Every row gives one point. To make a cloud, some directions were put in groups of two or more. Within a group, all points are equally far from the middle, so they leave a hole (a ring in 2 directions, a hollow ball in 3). The other directions are filled evenly. Then the cloud was stretched, turned, moved and blurred a little. Count the holes, and give their numbers of directions, smallest first.
In the rows, 128 means zero.

Cloud, 22 rows:
[[124 179  73]
 [ 48 138 114]
 [ 61 103 146]
 [104 131  46]
 [112 170 161]
 [194 152 115]
 [153 168 165]
 [192 151 134]
 [ 91 155  57]
 [122  75 123]
 [174 128 160]
 [163 145 170]
 [ 58 132  70]
 [ 69  79  98]
 [158 150  61]
 [ 48 135  89]
 [132 171  63]
 [132  83  85]
 [166  95 117]
 [ 84  77 131]
 [124  79 137]
 [188 124 128]]
Holes: 1 (3)

Cloud, 28 rows:
[[131  98 117 122]
 [122  55 188 119]
 [ 93  89 155  66]
 [130 101 206 193]
 [ 83  56 136  90]
 [159 153 100 161]
 [176 135 182 194]
 [118 140 162  96]
 [172 142 172 126]
 [135 119 221 180]
 [ 43  90 119 124]
 [ 81 128  97 140]
 [162 184  66 107]
 [145 162 179 109]
 [125 173 173 131]
 [116 204 114 115]
 [100 190 104 143]
 [104 189 178 131]
 [119  99 124 116]
 [159  94 218 197]
 [105 125 125 121]
 [143  83 210 199]
 [153 151 130 213]
 [101  55 183  99]
 [140 108 202 138]
 [101 204 120 137]
 [146 135 177  94]
 [110 149 194 116]]
Holes: 0
